Every row gives one point. The points of each table are mixes of a few directions, plus a little noise. Count the directions of each table, and those that both share. Where both have some left over, give the other angles between the two spaces (their principal angles), to ten degrees, smallest first.

First (7 x 2)
[[ 25.5  -6.0]
 [-13.4   3.0]
 [-51.9  12.0]
 [ 33.9  -8.2]
 [ -3.5   0.5]
 [-13.0   3.1]
 [ 22.6  -5.4]]
Second (6 x 2)
[[ 28.2  -6.6]
 [-32.2   7.4]
 [ 36.5  -8.4]
 [-25.8   6.1]
 [-22.6   5.3]
 [ 15.7  -3.8]]
Directions: first 1, second 1, shared 1

First (6 x 4)
[[  4.4 -23.2  48.0  -8.6]
 [-14.4 -16.7  13.8 -16.0]
 [  5.0 -12.7  29.5  -3.3]
 [ -1.3  11.7 -23.1   4.8]
 [ 13.7  28.0 -35.8  21.2]
 [ -7.4  12.7 -32.6   2.0]]
Second (8 x 4)
[[ 28.6 -23.0   2.0 -12.0]
 [ 33.9   1.3 -33.8   3.3]
 [-39.0  21.6  23.7  13.6]
 [-43.5  16.6 -25.5  -3.7]
 [ 36.4 -19.2  11.2  -4.7]
 [  9.0   2.1  -4.5   3.1]
 [  5.1  -6.8   3.0  -3.9]
 [-30.2   7.6  24.1   4.0]]
Directions: first 2, second 3, shared 2

First (8 x 8)
[[ -1.9  22.6   9.9 -51.8 -15.5   4.1 -20.2   7.9]
 [-14.1 -18.2  -8.3  -1.5  13.1 -21.6 -16.5  -0.4]
 [ -5.4   2.9  16.2 -15.9   5.9 -15.7 -16.3   8.9]
 [ 16.7  -2.2  14.3  52.5   8.7  12.4  35.1  -0.8]
 [  0.3  22.5 -13.5 -32.0 -25.4  -9.0 -26.3  -2.1]
 [-21.3 -14.7 -16.5 -45.8   3.7   2.3 -18.9  -0.7]
 [ 15.5  -5.7  -7.0  60.8   2.5   7.3  31.3  -9.7]
 [  9.7  -7.2   4.0  34.0   7.4  19.8  31.8  -2.8]]
Second (10 x 8)
[[ 15.2 -16.0  24.7  24.3  12.3   1.6  27.0  17.5]
 [-31.5  29.7  -4.8 -11.5 -14.1   7.4 -49.5  24.1]
 [ 25.9 -27.9  22.8 -17.1  18.6   7.9  50.2 -12.4]
 [ 11.5 -20.6  -1.1   2.9  10.1 -20.0  14.3 -14.0]
 [-30.9  33.4  -9.2 -15.3 -15.2  -5.3 -57.9  13.3]
 [-23.7 -10.9 -24.0  -8.5  -2.0   5.4 -23.4  12.8]
 [ 21.7 -28.1   9.9   8.9  13.1   8.4  44.4  -4.8]
 [ -2.0  19.5 -16.3   3.8 -15.8  19.8  -1.6  -9.1]
 [ -9.6  11.7 -22.9  14.0 -11.7  -9.2 -22.2  -5.4]
 [ 23.6   8.2  20.4  -0.6   4.1 -16.0  19.1 -22.2]]
Directions: first 4, second 5, shared 3; angles 30

First (10 x 12)
[[ 30.9   0.7  -4.8  18.2  -2.6   1.3  19.4 -22.4  40.8  -6.2   2.0 -19.2]
 [-16.0   8.5  22.5  -6.1   2.5 -13.7  -2.2   8.3  -2.3 -16.9  -5.5  10.2]
 [ 27.3   2.5   0.6  16.9  -2.0  -2.1  18.9 -20.5  40.4  -9.9   0.9 -17.0]
 [-47.6  11.3  34.9 -23.6   5.6 -19.3 -19.1  30.0 -37.2 -17.8  -9.0  29.7]
 [-22.9   5.7  17.6 -10.9   3.0 -10.0  -8.7  14.2 -16.8  -9.5  -4.4  14.3]
 [ 34.3 -20.9 -54.5  11.8  -5.6  33.0   2.3 -16.9  -0.5  41.8  12.7 -21.2]
 [  6.9 -17.6 -41.2  -2.7  -2.6  26.3 -11.1   1.5 -28.2  38.5   9.1  -4.2]
 [-54.1  13.3  40.5 -26.6   6.2 -22.6 -21.3  33.8 -41.1 -21.2 -10.3  33.5]
 [ 26.9  -3.8 -14.0  14.3  -2.7   7.2  13.0 -17.9  26.7   4.2   4.0 -16.9]
 [ 14.0   0.5  -1.8   8.2  -0.8   0.2   9.1 -10.2  18.9  -3.3   0.8  -8.6]]
Second (9 x 12)
[[ 18.7   3.2  45.0  23.3  -3.2 -24.5   5.2  -7.3  54.5  14.0  11.2   7.7]
 [  0.1 -19.2  20.3  -1.8  27.3 -15.4  20.4 -40.6  -6.1  10.2 -13.6  -9.3]
 [ -5.9  -0.4   8.8  -7.1   8.6 -12.0  11.0 -10.3   4.3 -16.0  -6.3  -2.3]
 [ 14.2  -6.4 -33.8 -31.4  -9.0 -29.6 -37.3   9.0 -19.0  19.3  -3.5   3.7]
 [ 19.2 -12.6 -63.1 -16.5  -8.5  15.0 -19.1   1.7 -28.6  23.4   1.5 -12.8]
 [ -3.3  16.8  50.5  33.7   4.5  11.8   5.0   1.3  -3.1 -14.2 -15.4   0.3]
 [-15.6  -5.5 -46.3 -16.0 -13.3  29.3 -27.1  33.8 -44.0  23.1  13.1  11.3]
 [  0.2  16.9  11.1  15.7  -5.4  10.0  15.4   2.5  20.4 -33.2  -3.1  -6.4]
 [-26.2   6.7   6.5   1.5  -2.4  15.4  24.9  11.3  21.4 -26.8  16.8   8.7]]
Directions: first 2, second 6, shared 2

First (11 x 18)
[[-23.1 -37.9   0.1 -20.2 -23.9   3.3  20.3  -9.3   6.1  -6.9 -21.4  11.9
   27.6  15.8 -14.2 -35.2  56.2  17.0]
 [ 15.9 -36.7  69.2  12.8 -41.4  -4.8  -8.8 -17.5   7.2  22.2  19.4  32.0
   35.9  15.0  27.2 -13.4  -1.0  13.9]
 [ -6.7  23.8 -24.0   6.6  37.4  -2.5   0.7   6.3  -4.9 -11.7   3.4  -2.5
  -35.5 -15.9  -6.4  25.2 -27.1 -22.1]
 [-10.3  13.8 -43.3 -17.1   6.8   6.6   7.6  10.3  -2.4 -10.2 -20.7 -26.9
   -3.2   0.4 -20.0  -8.5  24.4   5.6]
 [ 43.3  43.1  -0.3   9.6  -8.0   3.7 -30.9  15.6  -5.5  22.4  14.7 -42.5
    2.2  -3.2  18.0  15.2 -37.0  10.0]
 [  7.2 -20.7  61.6  28.7   2.5 -11.7  -7.4 -16.9   3.5   9.4  32.3  49.1
   -7.1  -4.6  27.4  20.0 -42.6 -17.7]
 [-26.0 -10.7 -22.1 -10.9  13.7   0.0  18.2  -1.9   0.4 -17.5 -15.5   9.0
   -9.3  -1.1 -18.6  -6.5  21.9  -6.3]
 [ -3.7  12.8 -32.3 -12.8   2.3   5.5   3.3   9.1  -1.4  -5.8 -15.0 -24.1
   -0.4   0.7 -13.8  -7.4  17.7   6.5]
 [  6.4  26.6 -30.2  -6.0   8.1   4.4  -4.8  12.2  -4.4  -1.3  -6.8 -29.4
   -7.6  -4.5  -6.9   4.7  -2.3   1.9]
 [ 12.8  23.9 -26.5  -9.4  -5.8   6.9  -7.7  12.7  -3.1   4.8  -9.0 -37.3
    5.9   2.0  -4.8  -4.9   6.5  12.7]
 [-16.0 -36.0  47.7  18.6   7.7 -11.4   8.8 -20.7   5.4  -3.9  18.8  59.3
   -8.7  -2.9  12.7  10.2 -17.9 -19.8]]
Second (8 x 18)
[[ 22.6 -20.8  27.7   9.3 -30.6 -15.9   0.0 -33.9   4.6 -37.7  20.2  52.1
   -3.2   2.2  37.3 -12.6 -15.2  19.6]
 [ -9.2  23.0 -24.0 -10.8  21.1  19.8  -1.0  -7.2 -11.8  -1.3   7.0 -40.7
    2.4  -4.9  -2.6  -0.6   9.5  -9.0]
 [-11.9  14.9 -13.2 -34.7  36.9  15.3   0.9   8.6  -4.3  19.1 -28.5 -62.2
   -2.1 -11.4  -5.0   6.7   0.9 -15.0]
 [ -6.4 -28.3  17.0  30.4 -20.1  -5.3 -13.1 -19.4   0.0 -10.7  13.8  26.6
  -10.3  -6.3  25.5 -20.1  -5.4  15.2]
 [ 35.5  19.8  -0.9  24.3 -35.5 -29.7  14.8  16.3   5.0   0.1  19.1  53.3
   14.4   9.9 -26.5  12.1 -11.8   1.6]
 [-12.9  -4.4   1.8 -17.5  25.7   4.7  -6.3   5.0  -2.0  25.2 -32.6 -51.5
  -10.4 -21.7   7.3  -4.5 -11.3  -7.1]
 [  5.0  11.9 -12.5  35.5 -24.9 -11.0   5.1  27.2   2.6   9.4  22.6  42.2
   11.8  18.2 -38.7  10.4  12.2  -1.5]
 [-22.8 -15.8   4.5 -37.0  27.7  21.6  -0.5   3.9   6.3  -3.8 -21.9 -20.0
   -3.2  14.1   3.4   9.2  21.1  -4.4]]
Directions: first 3, second 5, shared 0; angles 30, 50, 90

First (10 x 24)
[[-12.3  29.5   3.6 -13.5  16.7  51.6  12.4  -5.2 -16.4  13.3  70.9 -22.4
  -41.3 -11.0  11.7 -33.2  29.2  50.3 -13.7  -0.5  -1.0 -37.6 -34.4  11.3]
 [ -2.1   8.3  -9.1   6.6  -8.5 -22.3   6.3 -11.4  16.4   5.0 -31.7  -6.7
   29.8  19.9 -19.7  -6.5  -7.0 -32.2 -21.6  -3.7 -20.5   5.2   3.3 -21.0]
 [  3.4  -0.7  -1.6   3.3 -13.8  -8.1  -0.6  -4.1  11.3  -0.7 -12.7   0.3
   12.4   5.8  -5.6  -0.3  -4.6 -19.9 -12.0   4.4 -11.5   8.3   5.2 -19.9]
 [ -6.9 -20.1   7.2  17.2  20.0 -33.0   8.8   8.9   6.6  -9.2 -61.3  11.6
   18.5 -13.6  -7.4  22.0 -19.0   6.2  21.5  -1.9  12.8  20.4  27.2  27.4]
 [ -2.9   9.5   0.2  10.0 -19.4  -9.2  12.9 -13.8  28.0   4.5 -24.3 -12.0
   23.1   6.0 -15.4 -14.6  -3.6 -23.3 -36.8  10.3 -31.1  10.2   6.3 -38.0]
 [  6.7  17.0 -25.1 -24.7   7.4   7.0 -20.2  -3.0 -31.6  10.3  48.3  -2.4
   -6.7  39.1  -0.5  -5.7  12.2 -17.4  11.1 -28.4  11.9 -33.3 -34.9  14.5]
 [ 32.0 -32.9   1.8 -18.2 -29.5  13.5 -44.6  20.2 -22.1 -17.4  42.3  33.8
  -25.5  -3.3  32.3  34.8  -3.5 -16.8  39.5   7.4  31.2  13.8   4.8  -4.3]
 [  1.4 -22.2  19.8   5.4   6.4  11.6  -1.0  16.5  -4.2 -13.0   0.7  13.4
  -23.4 -36.7  19.6  17.2  -2.9  35.7  25.1  14.5  20.5  14.7  17.6  20.5]
 [  5.2   1.4  -0.3 -10.5  -3.9  19.3  -8.8   2.7 -11.0   0.4  34.1   0.9
  -18.0  -0.8  10.9  -1.8   8.7   7.1   4.7   0.5   6.5  -9.0 -10.5   0.4]
 [-23.6   9.6   4.7  24.0  24.3 -29.1  35.4  -9.4  24.0   5.7 -67.2 -15.9
   31.2  -6.3 -26.7 -10.9 -10.4   9.0 -19.5  -1.2 -19.5   7.3  15.1   9.5]]
Second (10 x 24)
[[ -9.1  25.6   6.2 -18.8 -59.6  43.4 -17.5 -11.5   0.9 -13.8  31.9 -32.6
  -12.7 -21.6 -13.2 -17.2   0.4 -29.3 -46.4  23.9 -33.8   9.0  12.3   1.6]
 [ 21.1  -8.2 -29.8   7.2   0.7 -71.4  -5.6   2.9   8.7  11.2 -56.6  19.9
   51.2  54.5 -24.3  17.5 -12.5 -70.2  20.3 -23.4  -1.6  -7.4  -0.2 -32.0]
 [-18.3  13.2  12.2   2.7  -7.8  12.9  12.1   1.0   4.6  -6.3 -12.0 -21.6
   -6.8 -32.0 -14.3  -8.9  -1.7  11.4 -15.2  15.2 -14.5   1.2  17.8  24.3]
 [ 16.9 -23.9  -7.0   6.5   0.7 -38.3  -9.7   9.9   3.2  -2.5 -34.3  25.2
   20.5  16.4   0.2  25.4 -12.6 -26.4  27.9  -6.9  13.5  11.3  10.4 -11.7]
 [-19.9  11.2  15.4  12.6  12.7  13.8  27.9  -7.1  16.1   2.4 -11.0 -18.8
   -4.8 -24.8  -3.9 -19.4   3.9  35.6 -24.0  11.0 -15.1   3.0   4.4   2.7]
 [ -0.9 -17.5   0.1 -10.0  35.5  23.0 -17.7  -2.4 -30.3  -5.6  39.0  19.1
  -19.8  10.3  32.5  13.5   0.4  43.6  22.0 -23.5  40.6   9.4 -21.9  38.4]
 [  0.5 -13.2  16.9  16.6  12.7   8.6  20.5  -1.3  20.0   3.9  -1.6   8.2
   -9.1 -16.4  19.2  -6.3   5.5  39.2  -6.8  13.5   0.1  11.3  -0.9 -29.3]
 [ 12.7 -19.4  -1.7   4.0  19.9 -18.3  -1.2  15.7  -7.6   2.4  -5.3  22.6
   -4.6   2.8  12.7  16.9   1.9  11.0  37.6  -7.1  24.2  -6.8  -2.6   2.7]
 [ -3.4  33.7  -1.8 -14.8 -36.9  16.9   1.5  10.7  -3.4   3.5  23.9 -29.2
  -19.9 -22.9 -23.6 -19.6  15.6 -23.7  -8.6  20.0 -26.3 -37.7   5.2   0.9]
 [  0.6  -2.5 -10.4  -6.6  20.5   9.9 -11.0 -17.9 -12.0   3.0  25.0   7.8
    5.3  32.8  14.6  -2.3   0.2   9.2  -8.9 -24.2  12.8   6.5 -26.6   1.4]]
Directions: first 4, second 6, shared 4

First (10 x 32)
[[  4.9 -10.9  -0.3  -4.4  27.4 -17.4  -9.0  11.1   4.5   1.2  -3.0  -0.9
   -7.4  29.3   8.1  -9.4   4.8   8.4  20.4   8.6  10.7  -4.2   9.0  16.3
  -14.1  11.2 -25.5   6.4  -6.4  -0.6  21.1  32.6]
 [ -5.3  13.7 -15.7 -21.3  13.1 -11.3   9.9 -19.3  -2.6 -22.2  -0.5 -14.1
   -9.8  29.6  -9.0 -11.0   0.4 -21.4  -0.9   7.6  21.7  11.2  -6.7  10.1
  -24.8  -4.9 -44.7  21.9  -1.5   8.1   6.5   8.6]
 [-28.8 -22.3 -12.0  51.7  -0.5   3.5   4.7  22.1   5.2  22.7   4.5  -1.2
   24.4   3.9  31.8  36.6 -33.1   1.1  -5.4 -18.1 -17.7  -1.0  10.5 -19.0
   32.8  15.8  39.8  -3.7  -1.2 -20.5 -15.2   3.0]
 [-23.9  20.4 -35.3  23.9 -17.7  39.4  25.3 -69.6  -0.3 -29.2  -6.1 -36.5
   18.7 -10.6 -56.6  15.1 -25.1 -33.3 -24.3  11.7   2.6  33.0 -20.6  17.7
  -31.1  -4.0 -47.6  -7.4 -14.0  30.8 -33.8 -23.5]
 [ 22.0  17.0  -4.9 -43.4 -52.6 -23.7  11.4 -13.6 -20.3  -6.9  31.3  45.3
  -17.2 -79.3 -18.2 -11.7  17.2   1.7  -1.1 -20.1 -20.1  -4.1   2.1 -13.9
   46.8   3.1  61.2  -3.0  33.7  20.4  -2.1 -56.3]
 [ -7.1  -8.5  21.5 -18.4   3.9  33.9 -22.2  23.5 -13.3  29.5 -21.8 -23.2
  -10.5  19.4  11.4 -14.4   6.7  26.9 -26.5  15.3  14.9 -14.7  18.3  -1.7
   11.2 -26.9  -1.8   5.1  -3.8 -22.1  23.5 -20.9]
 [  3.7   6.3   5.4  20.5 -13.6  37.1  -0.1 -27.8   6.1  -5.1 -11.6 -13.3
   13.3 -24.6 -35.3   4.9  -0.3   1.1  -9.2  11.1  -9.7   8.7 -13.5  10.2
  -20.3  -6.2 -11.6 -26.4 -13.0  15.3 -21.4 -10.8]
 [  3.3 -15.4   6.3  -2.2  30.0 -18.8 -12.9  26.2   4.7   9.7  -4.0   1.2
   -7.0  34.5  23.0  -7.1   4.3  13.0  18.8   5.1   9.9  -9.9  12.3   8.4
   -5.5   9.0 -13.4   8.4  -4.9 -11.4  23.6  34.1]
 [  4.2  -4.4 -10.5 -18.5  -0.1 -26.1   0.4   4.2  -7.6   0.7  13.1  15.9
  -11.9  -5.0   4.0  -7.8   3.1   5.2  12.5  -4.5   1.2  -3.8  12.7   5.1
   16.7  13.1   8.2   9.6  11.0   5.2  17.4  -0.7]
 [ 27.1   3.7  45.6  12.1   9.9 -16.7  -7.2  43.2  23.6  -0.2  -1.7  26.8
    7.2   3.0  40.6   4.8  22.0  -2.5  15.7 -16.6 -13.8 -15.3 -24.4 -33.2
  -11.6 -10.1  35.5 -10.9   0.0 -25.1 -19.9  34.2]]
Second (11 x 32)
[[  7.8  11.1  -4.2 -17.3 -13.1  20.7  -1.3 -34.8  -8.0 -10.3  -4.7  -9.6
   -7.2 -22.9 -44.5 -15.1   9.4   5.0  -5.5  16.8   4.4   7.3  -2.2  23.2
  -15.6  -4.7 -25.8 -10.7  -3.4  24.8   3.0 -20.2]
 [-12.0  13.4  28.8  14.4  36.5  23.5 -21.5  -6.7  -2.6  -7.3 -10.5 -16.5
   -6.0   6.6 -34.6   1.5  22.1  34.1   7.4   8.1  30.1  -9.7 -11.8  25.9
  -60.0  13.6 -21.6 -24.5 -19.3  -7.8   2.8  28.1]
 [ 15.9  11.4 -29.8 -25.2 -34.5  19.4  18.5 -55.5  -1.8 -21.0  -7.5 -16.7
   -0.1 -17.4 -43.5 -20.3  -7.1 -31.3 -15.5  24.1  -8.8  25.9  -6.2  17.8
   -3.7 -21.6 -49.3   4.1  -1.2  42.8  -6.7 -35.2]
 [ 32.7 -20.3  22.7   6.6 -16.7  -7.5  -1.4  46.4  23.9  22.6 -10.6  18.8
   14.6   6.9  59.0  -2.0  -1.6 -14.8   0.3  -4.6 -35.7  -8.0  -1.2 -38.3
   36.6 -27.4  32.6   1.9   4.0 -16.9 -10.5   6.7]
 [ 10.4 -22.9  -1.5   4.8 -22.3 -24.9   6.4  44.1   6.8  25.9   9.5  27.3
    9.5  -4.6  60.3   9.0 -15.2 -10.9  -0.8 -19.8 -32.6  -7.9  14.4 -38.7
   65.1  -7.1  57.2  13.0  17.7 -18.1  -2.5 -10.0]
 [ -6.6  16.8  12.4   2.1  25.4   7.4  -6.8 -14.9  -0.5 -17.2  -4.1 -11.4
   -6.3   9.3 -27.1  -1.7  15.3   9.9   7.0   5.4  23.7  -0.6 -14.5  17.9
  -48.8   7.9 -27.2  -9.1 -11.6   0.7  -0.8  21.2]
 [-11.8  -2.0 -24.4  10.2 -35.3  21.8  10.4 -28.4 -11.5   5.9   6.4  -3.4
    9.3 -41.4 -26.6  10.9 -19.0  -0.9 -17.7  -1.1 -17.0  10.3   8.5   3.5
   29.2   3.6  17.7 -10.4   5.7  18.1 -11.5 -43.9]
 [  3.1  -0.8  -6.2  13.1  -6.8 -27.9  19.1  18.5  15.8  -6.4   9.4  16.3
   14.0  11.6  43.7  15.4 -14.1 -35.7   1.6 -21.3 -17.3   5.5 -12.9 -35.4
   19.0  -5.2  24.1  16.0   8.8 -12.2 -22.8  10.7]
 [-24.3  -6.3  -3.2  -9.4  37.1   1.3 -19.6   3.0 -18.0   8.5  -2.7 -18.6
  -18.8  28.2 -14.3  -7.5   5.0  35.4   7.3  10.8  35.8 -10.3  22.8  32.4
  -18.9  20.8 -27.0   5.9  -7.4  -7.3  37.5  15.6]
 [-24.2  -2.1   6.6  22.3  38.3   8.1 -10.0   7.1   1.3   0.8  -8.5 -21.1
    2.1  35.6   0.5  10.9  -2.5  13.6   3.9   3.0  23.8  -3.8  -1.1  12.1
  -33.1  12.1 -21.7  -1.4 -15.2 -16.9   5.2  31.6]
 [  9.0   2.0  -0.8 -21.0  -8.3 -42.1   6.2  21.5  -5.1  -0.9  22.4  33.6
  -11.0 -13.3  27.4  -1.7   7.0  -4.7  11.7 -21.9  -6.3  -8.6   3.9 -20.5
   30.6   8.5  40.7  14.9  21.6  -6.9   5.7  -3.5]]
Directions: first 6, second 6, shared 5; angles 70

First (9 x 32)
[[ -3.5  10.4   1.7 -13.8  20.3 -28.9   2.4  -7.3  -5.1  13.3   6.8  14.3
   24.8  -1.8  12.5   0.0   3.8   5.9   8.9   6.3  23.0  24.1  16.3 -23.5
   35.6  20.7  -4.6  -3.3  -8.4  -7.2   7.2  15.8]
 [ -6.0  11.5  -2.1  -2.0  24.2 -10.2  -4.6  -0.6 -15.5   4.6  -1.5  -1.3
   13.7  -4.2   0.2  -3.1  -4.3  -1.4   4.0  -2.8   8.1  10.7   3.0  -6.8
   16.4   3.9   0.7  -3.6  -8.9  -7.4   2.2   9.1]
 [ 10.0 -14.6   2.4   6.9 -58.4  36.2   7.0  -0.1  28.3 -12.0  -4.9 -14.9
  -40.0   6.9 -12.7   4.6 -14.2   1.1  -1.4  -4.5 -12.3 -40.8 -19.1  23.3
  -39.7 -13.9  -9.1  22.0   7.7  19.7 -11.5 -18.5]
 [-19.4  45.8  -9.0  -1.0  48.1  -1.1 -15.6  -4.5 -45.4   8.9 -17.7 -32.7
   16.5 -13.8 -18.7 -10.6 -51.4  -5.8  23.1 -24.7  30.2  -3.8 -12.8  -4.0
   35.0   1.3 -11.4  15.9 -41.7 -11.4  -6.7  23.9]
 [ -6.3  26.3   0.3 -17.0   3.0 -14.4   2.7 -14.5  -4.3  15.2  -2.2  -6.6
   11.7  -3.5  -0.7  -1.0 -32.5   8.0  24.7  -5.6  41.3   0.0   2.5 -19.0
   38.7  21.3 -21.4  22.8 -26.8   0.9  -2.1  20.8]
 [  9.3 -25.3   0.8  15.8 -31.4  29.1   1.3  10.1  17.0 -17.0  -1.4  -3.8
  -28.9   5.7  -6.5   2.8  14.6  -5.1 -17.9   1.1 -35.1 -21.4 -12.2  25.5
  -47.7 -22.6  10.4  -4.4  22.2   9.4  -4.8 -23.9]
 [ -3.0  -7.4   1.8  -8.7  59.5 -53.1  -1.6   4.2 -15.4  11.5  18.4  42.9
   50.0  -1.7  30.2  -0.6  55.1   1.1 -13.5  22.1  -2.9  64.3  36.6 -31.5
   36.5  19.0  22.2 -45.0  15.3 -23.2  21.9  12.1]
 [ 18.6 -34.3   7.9  -0.5 -71.6  19.5  16.9  -1.4  49.8  -9.3   8.8  11.8
  -33.9  13.2   5.3  10.3  17.5   7.4  -9.8  13.1 -16.4 -23.5  -2.1  11.7
  -38.3  -3.1  -4.3  10.0  26.7  21.1  -3.4 -22.7]
 [  0.5 -12.3  -3.7  19.9   6.3  23.0  -8.4  14.2  -9.1 -15.7  -6.1  -9.8
  -13.8  -0.9 -10.0  -2.6  11.4 -11.2 -17.9  -5.2 -35.6  -9.9 -12.2  24.2
  -36.2 -26.3  17.4 -14.3  13.3  -2.1  -2.9 -16.3]]
Second (10 x 32)
[[ -8.1 -30.3 -28.9   4.9  24.7  30.7 -12.1 -12.6 -38.4  26.6 -30.1 -49.3
   -2.7 -36.0 -16.8   0.4 -24.3 -24.2  42.1 -60.5  -2.3  11.2 -48.1  22.1
   13.8 -16.7  11.2   7.9  -7.1   0.2  -6.4 -18.7]
 [  0.5 -16.3   1.0   1.6   2.6 -17.9  31.2  -5.2   4.7   8.7  15.0  34.5
   15.4  -9.2  32.6  37.2  28.6  -4.8   0.0  24.2  -2.7  40.2  18.3 -14.0
    4.4  15.9  11.9 -15.7  17.8  36.7   9.0 -27.4]
 [  1.2   3.1  11.3  18.7  -3.1   3.6  13.4  16.3   2.0 -21.3  11.0  19.9
   -8.0  10.7   9.6  16.1  18.5  -3.2 -30.6  26.9 -26.7  -4.2  13.6   9.1
  -38.1 -11.4  11.0 -13.8  13.2  20.4  -0.6 -19.9]
 [-10.3  71.7  -9.6   7.3 -10.5  14.0  -5.4  -2.2  29.9 -34.1  -0.6   7.1
   -2.9  -1.4 -21.5   3.7 -30.0  10.4 -14.4  46.9   9.9 -19.6  15.6 -10.1
   -0.2   8.9 -10.5  -2.1  -8.5  10.8   0.4  24.8]
 [ -2.6 -21.9  11.0  -0.9  39.8 -14.1  -9.3   9.9 -51.5  20.1  -5.4 -19.8
    9.0   4.5   4.3 -16.4   0.0  -8.9   7.0 -42.9   0.0   2.9 -12.2   9.2
    6.1 -13.5   3.0   5.6 -17.2 -23.1  -5.1  -1.5]
 [ 17.9  -4.7   0.1 -28.0 -46.0 -18.1 -17.6  -9.9  72.5  -7.5  14.3  29.2
    1.6  18.2  -3.2 -30.6  32.9  29.0 -11.5  32.3   8.6  -1.5  25.3 -26.2
   19.7  24.1 -10.3 -11.8  24.8 -40.1  14.5  40.0]
 [  0.5  39.8   4.9  -7.8  -5.3 -15.9 -12.2   2.6  30.4 -20.7  10.9  22.1
    8.6  15.4  -6.4 -16.6   4.8  18.8 -21.5  38.8   8.9  -7.0  28.0 -20.2
   10.5  14.0  -8.5 -10.3   0.3 -21.1   7.7  35.5]
 [  2.0  16.5  11.6  -8.4 -33.3  -3.9  19.8  -7.8  16.9   1.2   7.0   6.2
   -9.3   8.9   6.6  13.4 -22.7  10.4   7.5  12.3  25.7 -17.0   7.7  -9.2
    3.2  15.5 -22.1  26.8 -13.3  24.4  -6.0   0.8]
 [  5.8 -18.1   3.0  -4.6 -12.2   5.1  -7.7   0.6   2.0   4.9  -3.6 -11.9
   -9.9   5.9  -5.6 -13.9   0.4   1.7   3.6 -18.2  -1.9 -12.8 -10.3   7.7
   -4.7  -6.2  -3.8   8.6   0.4 -13.7  -3.3   1.9]
 [ -7.2 -39.9  -4.2  17.3  43.6  16.4  -0.3   8.4 -68.5  22.1 -18.6 -38.3
   -2.5 -17.3   0.5   6.0  -8.0 -29.0  17.8 -60.1 -19.5   7.6 -37.5  31.7
  -14.4 -30.6  17.8   4.4  -9.8   6.0 -10.6 -35.8]]
Directions: first 3, second 6, shared 3
